Each point is reached from the start by the listed moves, each made 0, 1 or 2 times, or once backwards (-1), plus a little noise. Is the number of moves made odd or even? Then give how often each move was made.
(in the rows, 128 means zero)

Moves:
(1): [175 136 105]
(2): [127 178 140]
(3): [145 120 158]
Start: [126 129 172]
Points:
[107 187 154] => even (0, 1, -1)
[ 64 132 159] => even (-1, 0, -1)
[237 187 166] => even (2, 1, 1)
[ 98 116 227] => even (-1, 0, 1)

Moves:
(1): [184 137 140 112 127 108 131]
(2): [128 168 126 132 128 139 116]
(3): [124 133 177 133 151 126 143]
(4): [134 124 118 177 119 134 135]
(5): [133 130 105 140 169 123 138]
(6): [137 110 128 117 140 168 118]
Start: [137 145 142 136 103 134 144]
Points:
[ 70 100 214  92  94 137 152] => odd (-1, -1, 1, -1, -1, 0)
[205  95 133 117 155 139 158] => even (1, -1, 0, 0, 1, 1)
[ 96  86  94 112 209 168 156] => even (-1, -1, 0, -1, 2, 1)
[ 98 144 216 197 164 247 145] => odd (-1, 1, 2, 1, 0, 2)
[249 212 191 128 165  97 162] => odd (2, 1, 1, 0, 1, 0)
[105  56 120 174 119 230 145] => odd (-1, -1, 0, 1, 0, 2)

Moves:
(1): [158 131 133 142 124 109 129 126 135 136 126 138]
(2): [141 161 108 118 130 130 124 127 123 135 136 122]
(3): [126 138 163 129 132 127 122 133 143 126 138 130]
(4): [119 133 129 149 128 131 133 121 125 132 128 129]
(5): [125 121 127 125 163 120 126 114 126 133 127 120]
(6): [137 129 130 133 126 166 128 119 134 122 124 134]
(7): [125 126 126 123 121 128 158 132 136 129 121 122]
(8): [132 130 125 131 135 130 126 149 130 128 120 127]
(9): [120 125 114 139 128 131 115 122 157 138 120 130]
(10): [127 114 136 123 120 125 136 128 123 169 126 128]
(11): [123 119 121 132 136 130 132 143 138 131 152 121]
Start: [124 135 120 125 122 139 137 143 132 139 140 128]
Points:
[120 129  73 165 193 206  96  56 146 109 133 129] => even (0, 0, -1, 1, 2, 2, -1, -1, 1, -1, 0)
[ 88 113 131 158 124 213 127 199 128  73 185 127] => odd (-1, -1, 0, 1, -1, 1, -1, 1, -1, -1, 2)
[163  93 112 189 101 183 183 130 249 159 116 153] => even (2, -1, 0, 0, 0, 2, 2, 0, 2, 0, 1)

Moves:
(1): [152 128 132 115 129 126 120 137 115 165 131 117 119 127 131 104 119]
(2): [110 140 120 122 140 127 141 124 119 142 140 120 138 140 128 130 128]
(3): [133 113 129 136 129 132 127 144 125 123 141 139 136 132 117 125 125]
(4): [127 144 100 154 112 103 115 134  88 128 116 109 119 119 115 116 127]
(5): [128 123 116 124 135 134 120 124 121 124 133 127 124 118 151 127 122]
(6): [123 126 144 128 114 121 137 125 120 133 111 129 134 123 133 133 120]
(7): [137 136 137 135 116 139 121 113 123 136 141 130 125 139 128 127 119]
(8): [141 121 113 112 122 125 136 139 128 139 148 126 140 115 126 148 136]
(9): [139 109 126 136 135 127 128  99 148 131 129 112 157 105 114 121 134]
(10): [114 135 123 149 111 142 155 131 142 155 126 150 119 141 134 111 140]
(11): [122 143 127 145 132 129 120 130 130 142 125 131 123 132 124 134 118]
(12): [142 151 111 123 129 132 131 139 138 118 125 132 138 120 122 113 128]
(13): [131 133 132 123 135 137 126 121 119 129 121 142 128 121 128 135 147]
(14): [131 123 107 122 114 129 113 129 126 144 116 113 125 139 125 131 135]
Start: [119 122 131 125 135 129 124 117 123 144 123 129 133 127 136 113 101]
Points:
[ 90  80 143 107 119  80 117  63 138  80  41  62 177  95 139 131  90] => odd (-1, 0, -1, 0, 0, 2, -1, -1, 1, -1, -1, 0, -1, 1)
[205  29  41  58 152 132  74  86 134 151 174  61 223  52 103 156 161] => even (0, 0, 1, 0, 1, -1, 0, 2, 2, -1, -1, 0, 1, 2)
[185  73 102 133  76 141  52  77 120 249 150  67 127 130 141 118  67] => even (1, -1, 0, 0, 1, 0, 2, 1, 1, 0, 1, -1, -1, 2)
[110 183  86 219 138  82 110 113  40 224 167  69 155 126  84  58  39] => even (1, 2, 1, 2, 0, 0, 1, 0, 1, 0, 2, 0, -1, -1)
[156 198  39 132 122  57 128 186  18 212 111  72 144  48 157  39  36] => even (2, 1, 0, 2, 2, 2, -1, 1, 0, 0, 1, 2, -1, -1)
